Every row gives one point. The ring and each string are closed loops that go straight from each point to the next, and from the last back to the first. Before rounding, they use only three directions, however many columns there are. Count how often each string passes through the ring. Passing back the other way cancels.
In the rows, zero is written as 128.

Ring:
[[163 145 128]
 [164 133  95]
 [154 126  77]
 [126 138  77]
 [ 95 155  99]
 [ 84 149 120]
 [ 95 117 143]
 [110 105 153]
 [130 113 159]
 [149 137 154]]
String:
[[119  45 152]
 [130  72 147]
 [128 126 127]
 [125 159 157]
 [145 148 176]
 [159 157 175]
 [170 119 142]
 [152 114 120]
 [133 165 131]
 [160 181 124]
 [183 135  90]
 [170  90  78]
 [136 133 109]
 [128 153 114]
 [140 145  64]
 [135 117  45]
 [128 106  75]
 [104 130  65]
 [117 123 102]
 [108 161 123]
 [ 67 188 126]
 [ 65 155 129]
 [ 96 109 123]
 [116 129 126]
 [ 93 148 152]
 [ 95  91 163]]
Times through: 5
String (23 x 3):
[[119 145 113]
 [107 124  93]
 [ 81 151  99]
 [ 58 202 119]
 [ 97 172 125]
 [118 140 119]
 [ 95 180 120]
 [ 85 200 107]
 [116 159 114]
 [132 116  85]
 [156  86  52]
 [169 119  55]
 [149 162 101]
 [132 163 122]
 [156 109 102]
 [180 118  96]
 [192 138  95]
 [162 166 108]
 [141 137 110]
 [136 159 110]
 [146 159  75]
 [141 129  44]
 [113 173 102]]
Times through: 3

Ring:
[[158 173 114 114 149  99 129 113 151]
 [177 203  88  89 175  89 135 106 150]
 [180 209  82  83 189  89 141 108 145]
 [170 189  93  95 197 103 147 119 133]
 [151 145 117 121 189 127 145 132 123]
 [130  98 145 150 168 148 138 142 117]
 [114  71 166 172 145 158 131 148 118]
 [106  69 177 180 127 155 129 148 124]
 [111  91 172 172 119 140 128 141 134]
 [135 138 142 142 129 115 128 125 146]]
String (22 x 9):
[[119 105 157 158 159 143 145 147 119]
 [100  33 183 192 145 180 131 160 106]
 [101  26 184 194 132 180 121 155 113]
 [122  69 159 167 137 157 120 140 126]
 [129 104 149 153 143 138 128 135 131]
 [125 120 151 151 143 129 137 136 132]
 [134 119 143 146 143 130 129 131 135]
 [139 127 137 140 146 126 129 128 137]
 [128 143 147 143 141 116 140 132 138]
 [136 157 139 135 135 106 135 124 147]
 [159 183 112 111 140  91 127 109 158]
 [184 204  83  86 158  83 121  97 162]
 [200 230  62  65 176  73 124  90 164]
 [189 205  75  79 182  89 129 101 152]
 [174 176  92  97 178 105 130 111 143]
 [149 164 121 120 168 110 143 126 136]
 [158 191 107 104 185 100 152 123 135]
 [169 203  92  90 206  98 157 121 131]
 [170 185  91  93 216 111 155 125 123]
 [162 140 105 113 195 131 137 127 123]
 [146 129 125 130 171 131 135 131 128]
 [136 134 137 138 161 126 141 134 129]]
Times through: 3

Ring (7 x 14):
[[107  64 160 121 178 161 145 131 126 105 127 112 104 126]
 [107  67 154 134 180 154 140 136 129 100 126  98 113 119]
 [114 114 128 142 136 136 118 135 120 116 128 113 135 117]
 [122 165 103 139  85 123  98 129 108 137 132 144 151 121]
 [129 194  93 130  50 121  89 121  98 154 135 171 155 129]
 [127 155 120 120  79 141 107 118 102 148 135 162 134 135]
 [118 105 144 117 130 155 128 123 113 128 132 139 115 133]]
String, 23 rows:
[[127 157 111 145  86 128  98 127 108 140 133 133 151 123]
 [130 211  80 141  39 110  78 125  98 155 135 166 169 123]
 [127 215  78 129  36 111  82 123  95 156 135 182 163 127]
 [120 172 102 123  77 127 102 124 103 142 133 167 143 128]
 [128 164 112 133  75 132  99 122 103 147 135 152 145 130]
 [140 202  98 132  29 127  82 114  91 170 139 173 157 136]
 [129 194  98 115  44 129  94 115  93 161 137 189 145 137]
 [116 154 113 112  92 135 113 123 105 137 132 171 130 131]
 [120 129 128 128 112 142 115 126 111 132 132 139 130 128]
 [129 118 144 126 107 155 117 119 108 142 135 136 123 136]
 [124 102 150 126 127 158 125 122 113 132 133 127 118 133]
 [119 114 137 129 125 147 121 126 114 127 131 130 125 128]
 [113 108 137 121 136 148 128 128 116 121 130 135 119 127]
 [118  91 149 132 146 154 129 128 119 120 130 114 119 127]
 [107  19 185 131 216 175 158 134 135  92 125  77  93 124]
 [ 94  38 166 116 216 163 160 139 135  84 122 103  93 120]
 [101  14 181 139 232 169 159 141 142  80 122  64  97 116]
 [116  77 154 144 163 153 130 133 126 111 128  91 122 120]
 [119 106 138 139 135 145 121 130 118 121 130 114 129 123]
 [117  93 142 150 150 144 122 135 124 113 128  94 132 117]
 [114 110 128 151 142 134 116 138 124 111 127  99 140 113]
 [112 141 111 133 116 127 112 133 115 121 128 137 140 118]
 [117 136 120 130 111 136 113 128 112 128 131 139 135 124]]
Times through: 3
String (25 x 14):
[[121 121 131 141 121 140 114 129 116 126 131 118 136 123]
 [112 125 122 130 128 135 119 132 117 119 128 133 132 121]
 [106 120 119 133 141 131 121 137 122 109 126 126 133 115]
 [117 112 129 153 137 135 114 136 122 115 128  98 142 114]
 [123 123 128 153 121 135 109 132 118 125 130 105 144 118]
 [115 137 118 129 112 133 113 130 113 126 130 140 136 123]
 [113 158 104 124  99 125 109 130 110 128 130 158 140 123]
 [119 188  89 127  68 116  95 127 103 141 132 169 153 123]
 [118 177  97 121  76 123 101 125 104 140 132 171 145 127]
 [127 215  81 122  33 115  84 120  93 160 136 191 158 131]
 [140 221  87 130  13 120  76 114  88 175 140 186 163 136]
 [131 152 121 135  80 138 101 121 104 148 135 143 142 131]
 [123 147 120 125  93 138 109 123 106 140 133 152 135 130]
 [120 169 108 108  74 134 108 119 100 146 134 184 132 135]
 [130 168 115 115  64 140 103 115  97 156 137 175 135 139]
 [134 153 125 130  74 143 102 117 101 154 137 151 138 136]
 [125 140 125 130  97 141 109 123 108 140 134 142 135 130]
 [120 168 107 114  77 132 106 121 102 144 133 175 136 132]
 [132 219  85 116  21 120  83 114  88 169 138 201 155 137]
 [141 228  82 134   7 116  72 114  87 176 140 185 168 135]
 [135 174 109 145  61 129  89 121 101 154 136 143 155 128]
 [118 157 109 126  92 129 107 127 108 135 131 155 140 126]
 [117 178  94 129  78 118  98 129 106 136 131 162 150 122]
 [122 166 100 148  87 119  95 132 110 133 131 133 157 117]
 [125 132 122 159 113 130 103 133 117 127 131 103 151 116]]
Times through: 5

Ring, 6 rows:
[[101 162 132 115  55 161  64 135  46 148 134 145 116  94]
 [ 78 153 140 109  52 149  83 147  61 143 134 132 132  95]
 [ 97 131 146  85  97 125 125 164 120 124 158 119 139  98]
 [154 122 140  72 147 123 135 160 152 115 179 128 121 101]
 [171 111 130  72 182 139 144 142 148 133 159 145 121 111]
 [145 134 123  98 131 165 100 124  83 155 130 159 116 107]]
String:
[[127 144 140  91  95 133 100 156 108 122 168 130 118  94]
 [119 126 140  83 121 133 127 155 123 129 155 129 133 102]
 [121 114 142  74 141 126 147 159 143 127 157 125 140 106]
 [145 115 144  66 152 114 150 168 167 110 182 120 130 101]
 [178 124 143  64 155 108 138 171 178  96 208 122 111  95]
 [172 131 138  75 143 123 121 158 149 110 190 132 108  97]
 [154 136 135  85 127 135 110 150 123 123 172 137 112  98]
 [140 118 134  80 150 141 135 145 128 137 149 140 129 108]
 [163  88 129  63 217 142 176 139 163 145 140 146 139 122]
 [193  87 123  61 238 146 175 132 169 145 145 156 127 124]
 [195 102 121  71 215 153 150 127 147 147 146 160 117 119]
 [168 131 126  88 146 151 109 135 112 139 155 152 109 105]
 [148 139 130  93 120 148 100 139 101 136 154 146 113 100]
 [128 122 131  88 138 151 124 137 106 148 133 145 131 109]
 [137 117 122  93 155 168 123 121  92 165 113 160 130 116]
 [141 135 117 107 131 182  92 110  59 173 108 171 117 112]
 [144 166 121 117  76 172  51 121  43 152 139 162  96  95]
 [133 163 128 112  71 161  60 132  56 143 147 152 103  93]
 [129 149 133 100  92 148  87 143  85 136 153 142 114  96]
 [105 131 133  97 109 154 111 138  86 152 126 143 135 106]
 [ 80 154 133 115  56 164  75 134  42 157 117 144 130  98]
 [ 66 167 136 123  23 161  58 139  27 153 121 139 128  92]
 [ 71 177 140 123   7 152  47 147  32 139 141 133 119  84]
 [100 158 139 106  55 144  76 150  70 133 152 133 120  90]
 [118 141 137  95  97 143 101 147  95 135 150 136 124  98]
 [ 74 125 142  92  96 141 127 151  96 145 126 127 151 105]
 [ 54 120 148  89  92 134 140 159 104 142 124 118 163 105]
 [ 65 128 151  87  83 124 131 168 113 128 145 112 154  99]
 [ 99 141 148  88  80 121 112 168 116 116 169 116 132  92]]
Times through: 5

Ring, 7 rows:
[[174 123 178 102 114 155  83 165  88 139 141 111 102  84]
 [142 129 136  95  99 179 120 184 112 133 115 117  77  82]
 [106 136  87 103 103 185 162 164 157 129 106 133  75  92]
 [ 91 132  92 140 138 163 169 109 178 127 139 129  91 100]
 [104 125 123 160 161 143 149  80 167 128 167 120 107 103]
 [158 120 174 142 156 124  94  88 124 139 180 117 135 100]
 [179 121 186 119 136 132  76 122 100 143 166 116 131  94]]
String (31 x 14):
[[141 130 129 123 136 140 122 103 149 140 153 136 130 104]
 [127 122 147 164 172 122 124  58 158 134 186 122 134 107]
 [102 114 161 202 200 120 136  37 160 124 208  99 114 103]
 [ 96 115 154 192 186 136 142  64 154 121 192  96  94  97]
 [115 122 141 152 152 150 135 106 143 127 161 109  94  94]
 [124 132 110 118 125 157 141 123 156 135 136 135 108 100]
 [ 95 139  68 117 120 169 175 121 188 132 120 147 100 105]
 [ 65 143  37 118 111 190 208 136 207 124 101 148  72 102]
 [ 88 142  53 101  99 191 187 157 185 129  95 147  76  98]
 [ 87 136  76 111 103 196 179 170 165 123 100 128  56  88]
 [108 127 123 127 122 178 148 155 137 124 128 110  65  84]
 [127 130 121 112 116 169 135 150 138 132 127 124  89  91]
 [136 135 108  95 104 167 134 153 144 138 118 139 104  96]
 [126 141  82  72  77 193 151 194 146 136  85 144  80  90]
 [113 135  98  91  87 200 154 200 134 127  92 123  54  81]
 [106 132 104 104  97 197 156 191 135 124 101 116  49  80]
 [115 126 128 126 123 174 141 153 133 126 131 111  70  85]
 [131 129 128 118 123 160 130 137 138 134 136 124  98  94]
 [120 140  80  92  99 175 155 153 164 137 106 149  99  99]
 [ 89 145  44  96  97 187 189 150 193 132  94 156  86 102]
 [ 61 137  55 140 131 181 203 119 202 121 120 134  70 100]
 [ 74 126 101 167 157 162 177  95 179 119 153 114  76  97]
 [113 122 141 153 151 152 136 109 142 126 160 108  90  93]
 [120 127 127 138 143 149 137 107 152 132 153 123 106  99]
 [130 133 110 120 131 146 137 105 163 139 144 143 126 106]
 [134 130 122 124 136 143 129 103 155 139 150 137 127 105]
 [136 125 141 150 163 121 121  63 159 139 180 131 144 110]
 [135 112 187 191 199 104 103  33 140 132 218 103 140 105]
 [135 111 192 185 189 116 102  59 127 129 208  94 121  97]
 [134 116 176 165 168 132 110  87 126 130 185 100 110  94]
 [139 125 145 133 142 142 118 107 138 136 159 122 117  99]]
Times through: 5

Ring, 8 rows:
[[155 103 119 120  99  90 101 142 139 132 161 159  81 114]
 [146 112 126 113 100 120 108 138 132 137 163 155 100 107]
 [127 140 144 121 116 171 135 144 118 145 148 136 147 114]
 [104 179 168 150 148 221 180 165 103 152 116 103 208 141]
 [101 193 153 166 152 211 181 147 105 151 105  89 199 146]
 [116 185 109 170 135 153 146  98 122 144 111  90 130 134]
 [134 159  91 161 119 106 119  89 135 137 125 109  86 126]
 [152 121 103 142 107  80 105 121 141 131 145 140  72 123]]
String, 27 rows:
[[107 168 160 130 132 219 162 148 105 153 133 115 190 121]
 [116 168 131 139 125 181 144 118 116 148 132 111 149 118]
 [117 163 151 147 136 183 159 153 113 146 125 114 172 135]
 [109 173 168 154 148 206 178 173 106 149 115 107 202 146]
 [ 94 196 188 169 168 244 209 192  94 154  96  89 249 162]
 [ 93 208 157 174 160 230 192 144 100 154  95  76 216 151]
 [ 99 208 123 173 146 199 167 100 110 152 102  75 169 136]
 [120 172 108 153 124 151 133  95 124 144 125 103 120 121]
 [123 161 133 153 132 156 147 137 120 143 124 113 145 135]
 [118 177 127 170 141 157 156 128 119 143 110  97 148 144]
 [123 171 120 171 138 141 149 124 123 141 112 100 134 143]
 [131 173  75 175 122  97 117  67 137 137 116  95  74 129]
 [140 157  68 161 109  81 100  60 142 135 130 108  52 117]
 [135 148 105 146 114 119 118 105 132 138 136 121  97 120]
 [140 138 118 147 119 113 125 132 132 136 135 129 106 130]
 [153 115 124 145 116  85 119 157 137 129 141 145  96 137]
 [168  91 113 134 102  51  97 153 147 124 155 163  61 128]
 [160 104  99 126  94  67  89 117 146 129 160 155  53 111]
 [155 113  91 122  90  77  85  98 144 132 162 150  50 102]
 [137 135 127 136 116 130 126 137 128 138 142 134 117 123]
 [152 100 141 118 106 110 115 170 133 133 160 164 109 121]
 [157  91 131 102  92 102  98 153 136 133 174 173  89 105]
 [150 105 109 100  85 108  87 110 137 137 176 162  71  89]
 [134 140 112 128 106 133 114 106 129 141 149 131 101 107]
 [130 141 141 134 122 155 138 149 121 142 140 132 142 125]
 [124 137 173 125 129 189 157 187 111 145 142 139 184 130]
 [113 152 173 120 129 218 161 170 105 151 142 130 196 121]]
Times through: 5

Ring (8 x 14):
[[156 140 110 124 139 124 139 136 103 101 142 152 112 109]
 [128  82 143 128 130 133 180 110 102  94 139 118  95 107]
 [108  69 161 134 120 134 188 115 108 113 131  97 108 115]
 [112 107 149 136 119 124 158 144 118 139 127 107 136 123]
 [127 155 126 135 120 125 123 169 117 155 124 130 158 134]
 [141 172 112 131 122 137 110 168 107 148 124 148 155 140]
 [154 177 101 126 127 141 107 161 100 132 129 162 144 135]
 [164 173  97 124 136 131 114 153 101 116 137 167 130 122]]
String, 29 rows:
[[143 197 107 134 127 105  93 195 129 168 126 148 178 133]
 [147 185 108 132 131 105 103 183 125 153 130 149 164 125]
 [133 134 127 131 124 135 139 146 106 129 129 133 133 127]
 [127 139 128 131 115 154 133 148  98 139 122 133 141 142]
 [133 162 117 130 112 166 114 157  92 147 117 145 152 154]
 [156 206  92 127 123 143  85 180 101 151 123 170 165 147]
 [167 211  86 126 134 122  84 182 110 143 131 176 160 132]
 [175 208  80 122 134 140  86 169  95 127 133 186 146 135]
 [168 193  91 126 140 109  99 172 115 129 138 170 146 118]
 [149 149 113 127 132 128 130 147 105 118 135 149 128 120]
 [136 113 129 127 125 151 156 122  92 104 133 135 109 124]
 [157 127 112 122 138 136 149 121  94  87 143 153  98 109]
 [169 152 100 122 148 106 133 141 110  95 149 162 111  98]
 [162 151 106 125 145 104 133 146 115 104 146 155 118 100]
 [142 136 121 129 132 124 140 144 109 118 136 139 126 116]
 [136 113 130 128 128 138 157 126 100 106 135 132 111 117]
 [140  87 132 123 131 151 177  99  86  77 141 133  82 110]
 [172 152  98 121 149 111 133 137 106  89 150 166 106  98]
 [178 187  87 123 150  98 107 163 117 111 147 175 131 103]
 [161 173 100 126 140 110 114 162 115 123 139 160 137 114]
 [138 127 125 128 126 143 145 134  98 115 132 137 120 125]
 [151 150 109 124 126 156 128 137  88 112 131 157 122 133]
 [157 176  98 123 123 163 108 150  85 123 127 169 136 144]
 [164 213  87 127 130 128  82 184 108 148 129 175 164 138]
 [153 188 102 130 132 113 101 178 118 145 131 157 157 126]
 [141 160 116 130 126 127 121 161 111 139 129 144 146 129]
 [120 127 135 132 111 161 141 142  95 138 120 126 138 145]
 [119 139 134 134 110 156 132 153 101 150 117 126 150 148]
 [124 174 123 136 113 135 106 183 116 174 116 134 177 150]]
Times through: 5
String, 27 rows:
[[147 144 115 127 131 131 134 144 104 117 135 146 126 120]
 [137 118 128 128 126 144 153 127  97 109 133 135 114 122]
 [153 159 110 128 138 107 125 158 118 123 139 149 135 111]
 [156 146 111 127 144  99 136 148 119 109 145 148 121 100]
 [121  40 158 127 129 145 212  80  92  69 143 105  67  99]
 [106  30 168 130 118 162 216  78  87  80 134  94  73 113]
 [118  76 151 130 121 147 183 109  97 102 132 110 100 118]
 [105  45 166 131 116 160 205  91  91  93 131  96  86 119]
 [ 94   7 183 132 116 159 233  71  91  80 134  78  69 109]
 [100  20 176 132 119 153 224  78  93  82 135  84  73 108]
 [106  37 167 130 118 160 211  84  89  86 133  95  79 115]
 [125  88 143 129 125 143 174 114  99 103 134 118 103 116]
 [145 145 118 129 134 113 134 151 116 123 137 141 131 113]
 [164 158 104 125 148  94 129 153 120 108 147 156 123  97]
 [171 151  99 121 148 115 134 136 104  89 149 165 106 100]
 [151 131 114 124 132 145 144 126  92  98 137 150 108 119]
 [139 130 124 128 127 139 143 137 101 117 132 138 123 124]
 [160 181  99 127 137 114 108 167 113 130 136 162 144 120]
 [175 218  80 125 139 113  80 184 113 138 135 182 158 126]
 [163 197  89 124 125 157  92 164  89 133 126 177 148 146]
 [145 160 110 126 119 163 118 147  88 129 124 155 137 145]
 [141 148 118 129 124 141 129 148 101 128 129 144 135 131]
 [150 170 108 129 130 124 114 164 110 135 132 153 145 127]
 [171 222  81 126 135 117  76 189 113 147 132 180 165 132]
 [168 203  84 123 128 151  88 167  91 131 129 181 148 142]
 [153 155 105 123 124 168 124 135  80 111 129 162 121 139]
 [137 124 125 127 124 150 147 130  94 112 131 138 117 128]]
Times through: 4

Ring (10 x 14):
[[117 172  87 117 133  88 104  95 166 125 102 177 129 139]
 [115 192 101 119 131  84 100  93 168 126 107 188 127 144]
 [125 199 134 130 126 101 107 107 147 123 124 177 118 143]
 [132 189 152 136 122 120 118 124 123 116 135 157 118 138]
 [123 176 145 128 122 117 123 133 118 110 127 149 138 142]
 [109 162 120 115 125 104 122 132 127 107 110 151 160 147]
 [108 132  93 108 129 105 127 133 128 105  99 137 167 141]
 [125  95  79 114 132 128 138 136 116 106 103 110 148 122]
 [136  88  75 120 134 136 138 131 116 111 107 106 131 113]
 [133 109  74 120 135 123 128 118 132 117 105 126 126 118]]
String, 31 rows:
[[128 155 110 125 129 114 119 117 135 118 116 149 125 132]
 [153 131 125 141 127 148 133 129 108 117 135 118  98 113]
 [124 177  98 124 132  95 104  95 162 127 110 176 116 136]
 [ 96 206  67 104 136  49  83  70 206 133  84 219 141 156]
 [ 86 200  59  96 137  42  84  74 207 129  76 218 159 161]
 [100 167  52 102 138  64  96  82 191 127  80 191 147 146]
 [130 110  59 117 137 114 122 108 146 121  98 135 124 118]
 [170  58  98 142 132 183 156 147  80 111 133  66  93  88]
 [137 124 108 128 129 134 132 131 114 112 120 121 124 121]
 [144  97 102 130 130 149 142 139 101 109 122 100 121 112]
 [157  57  99 134 130 177 159 157  75 103 127  64 117  97]
 [121  83  72 110 132 128 142 142 112 102  98 103 160 123]
 [ 89 127  61  92 133  82 121 124 149 105  78 150 191 149]
 [ 88 160  75  96 132  72 110 113 161 110  83 172 182 156]
 [113 143  97 113 129 105 122 125 134 110 104 145 154 139]
 [149 107 123 136 126 157 144 146  91 108 132  98 117 112]
 [142 103 117 131 127 152 145 148  92 105 126  98 128 116]
 [110 146  94 111 130 100 120 123 138 111 101 149 156 141]
 [ 88 153  71  95 132  73 112 115 160 109  81 168 184 155]
 [ 85 124  52  88 135  77 119 121 154 105  72 152 195 151]
 [136  64  78 119 132 150 151 150  95 102 108  82 144 110]
 [163  67 111 140 128 180 157 155  73 105 135  67 106  96]
 [166  32  83 136 133 186 163 155  73 105 126  51 107  85]
 [146  63  63 123 136 149 144 132 110 112 108  90 120 101]
 [169  69 104 144 131 179 152 144  83 112 135  73  91  91]
 [137 128 105 128 130 130 129 126 121 115 119 127 121 121]
 [118 156  91 117 132  99 113 109 150 119 104 160 136 137]
 [ 78 219  54  92 138  25  75  63 224 132  69 238 163 169]
 [ 93 218  69 103 136  42  78  65 213 135  83 229 142 160]
 [133 174 106 130 131 105 108  98 154 128 117 168 106 130]
 [147 140 122 138 128 138 128 124 117 118 130 129 104 118]]
Times through: 1
String, 26 rows:
[[160  76 116 140 128 176 155 155  76 105 135  73 110 100]
 [146  47  73 123 134 162 155 151  89 103 111  70 132 100]
 [129  72  55 112 136 131 139 131 120 109  96 102 144 113]
 [108 120  52 102 137  92 118 109 156 115  84 148 157 134]
 [124 141  98 120 130 113 122 120 134 115 110 142 135 131]
 [159  98 118 141 128 165 145 142  90 111 135  92 101 103]
 [147 104  82 130 134 138 131 118 125 120 115 117 105 108]
 [100 176  47 102 140  57  90  72 202 132  78 202 141 146]
 [128 161  85 123 134  99 107  94 162 128 107 168 114 130]
 [107 203  84 113 134  65  89  78 190 131  96 207 131 150]
 [ 90 230  86 104 133  42  80  73 205 131  88 231 149 166]
 [105 205 103 114 130  72  96  93 174 124 102 198 141 154]
 [155 131 137 144 125 155 137 136  98 114 140 112  99 113]
 [152 164 153 147 123 145 127 129 107 118 145 134  94 121]
 [154 167 164 150 121 149 129 133 101 116 150 131  93 121]
 [162 139 162 152 121 167 141 146  83 112 154 106  92 112]
 [134 209 181 143 117 123 118 131 113 114 146 161 116 144]
 [101 229 151 119 121  80 102 116 149 114 118 195 154 165]
 [101 212 146 118 121  86 108 123 141 111 116 183 159 162]
 [ 81 213 109 100 126  57  98 107 170 113  92 203 181 172]
 [109 167 108 114 128  96 115 120 142 112 106 161 153 146]
 [153 108 137 141 124 166 148 153  80 105 139  91 114 111]
 [101 142 104 106 126 102 127 138 125 101 100 141 178 148]
 [ 71 165  69  84 131  56 108 116 167 105  72 180 208 168]
 [ 87 157  73  95 132  72 111 114 161 110  82 171 184 156]
 [124 127  98 119 129 120 129 130 123 110 110 130 142 129]]
Times through: 4

Ring (8 x 14):
[[108 196 147 107 173 122 142  65 160 134  90 148 130 126]
 [ 67 200 138 134 184  90 131  93 147 104 117 133 133 131]
 [ 74 160 125 160 148  91 110 139 123  94 147 111 112 124]
 [108 119 119 163 104 112 100 160 111 108 153 106  98 119]
 [135  92 115 154  66 125 100 164 106 123 148 114 103 122]
 [154  92 119 130  55 135 114 139 116 143 126 135 121 129]
 [160 129 135 104  92 148 131  94 141 157  95 150 125 127]
 [149 161 145  96 130 147 140  70 156 157  83 154 125 124]]
String, 27 rows:
[[113 151 131 123 120 113 128 105 136 129 113 142 135 133]
 [114 177 141 101 141 116 145  69 154 140  88 160 151 138]
 [137 208 160  79 182 148 156  29 180 160  59 165 129 122]
 [102 224 156  89 198 121 156  34 176 140  70 163 144 131]
 [125 211 159  97 197 146 145  45 175 146  75 146 109 113]
 [115 170 140 123 150 125 129  94 146 129 108 134 115 121]
 [ 70 176 129 137 150  83 128 108 135 104 125 137 146 140]
 [  7 224 130 148 204  39 135  99 140  73 133 136 168 151]
 [ 36 213 135 149 202  68 128 102 142  84 131 125 136 134]
 [ 88 187 140 141 180 112 121 105 144 109 123 117 102 115]
 [107 160 134 139 146 119 118 115 136 118 124 121 106 118]
 [ 75 152 121 152 128  83 116 135 121  99 142 125 135 136]
 [ 98 147 126 147 127 106 114 132 125 110 136 121 116 125]
 [ 59 134 110 176 114  68 102 170 103  81 169 108 129 136]
 [ 95 108 111 184  99 102  87 188  98  91 176  89  87 116]
 [122  92 113 176  80 122  87 186  99 107 168  92  80 111]
 [159 114 131 140 100 158 105 136 127 139 128 111  74 103]
 [123 130 126 138 106 122 115 130 125 125 129 125 113 124]
 [102 104 109 155  70  93 107 162 103 109 152 125 136 140]
 [129  64 101 158  23 105  99 184  90 119 159 123 132 140]
 [177  63 115 136  26 151 104 159 107 149 134 126 105 122]
 [163 122 135 122  99 158 118 114 135 150 110 129  94 112]
 [132 133 130 128 106 130 120 117 131 134 118 132 116 124]
 [133 115 122 124  75 119 123 124 123 137 119 144 140 138]
 [162 109 127 103  61 139 132 104 132 159  98 159 144 138]
 [196 130 146  84  94 181 138  71 155 182  73 157 111 116]
 [164 147 144 107 125 163 129  87 151 157  93 138  98 111]]
Times through: 5
String, 27 rows:
[[145 146 138 113 120 143 129  94 144 147 101 140 114 121]
 [172 158 151  90 131 170 139  63 162 169  75 151 107 113]
 [166 177 155  71 141 162 155  36 173 176  56 171 133 125]
 [130 171 143  91 132 127 148  62 157 151  80 166 151 138]
 [116 155 133 116 121 115 133  96 140 134 106 148 141 135]
 [134 148 136 117 121 134 128  99 142 140 105 139 118 123]
 [170 143 145 104 120 167 129  85 151 161  90 140  98 111]
 [191 120 141  92  83 174 133  84 148 176  82 154 112 119]
 [152  91 117 115  39 124 125 127 117 149 114 155 153 145]
 [120 108 116 136  68 106 117 140 114 126 132 139 143 141]
 [141 121 127 131  94 135 116 126 127 136 122 129 110 122]
 [174 103 131 130  83 165 109 132 127 150 120 119  81 106]
 [156  62 110 162  38 139  89 186  96 128 159 104  86 115]
 [107  81 103 176  55  98  90 194  89 101 174 104 112 129]
 [ 98 110 112 165  87  96 101 169 104 102 159 111 117 130]
 [111 132 124 146 110 113 112 137 122 117 136 121 114 125]
 [114 131 125 147 111 117 111 138 122 117 137 118 108 122]
 [137 123 129 148 111 141 104 142 124 126 136 108  81 107]
 [136  94 118 170  86 136  88 178 105 115 161  91  68 104]
 [105  84 104 179  62  99  89 195  90  98 175 100 106 126]
 [101 102 109 161  72  94 103 169 101 105 157 118 127 136]
 [127 130 128 135 106 126 116 126 127 129 125 127 112 123]
 [164 111 131 128  88 157 112 127 129 147 118 124  91 111]
 [174  84 122 126  49 153 111 139 118 153 121 132 107 121]
 [168  72 114 118  20 135 119 138 112 155 118 151 143 141]
 [139 113 122 116  68 120 128 116 125 143 112 153 149 142]
 [125 140 130 123 110 123 125 110 134 134 113 139 128 130]]
Times through: 5
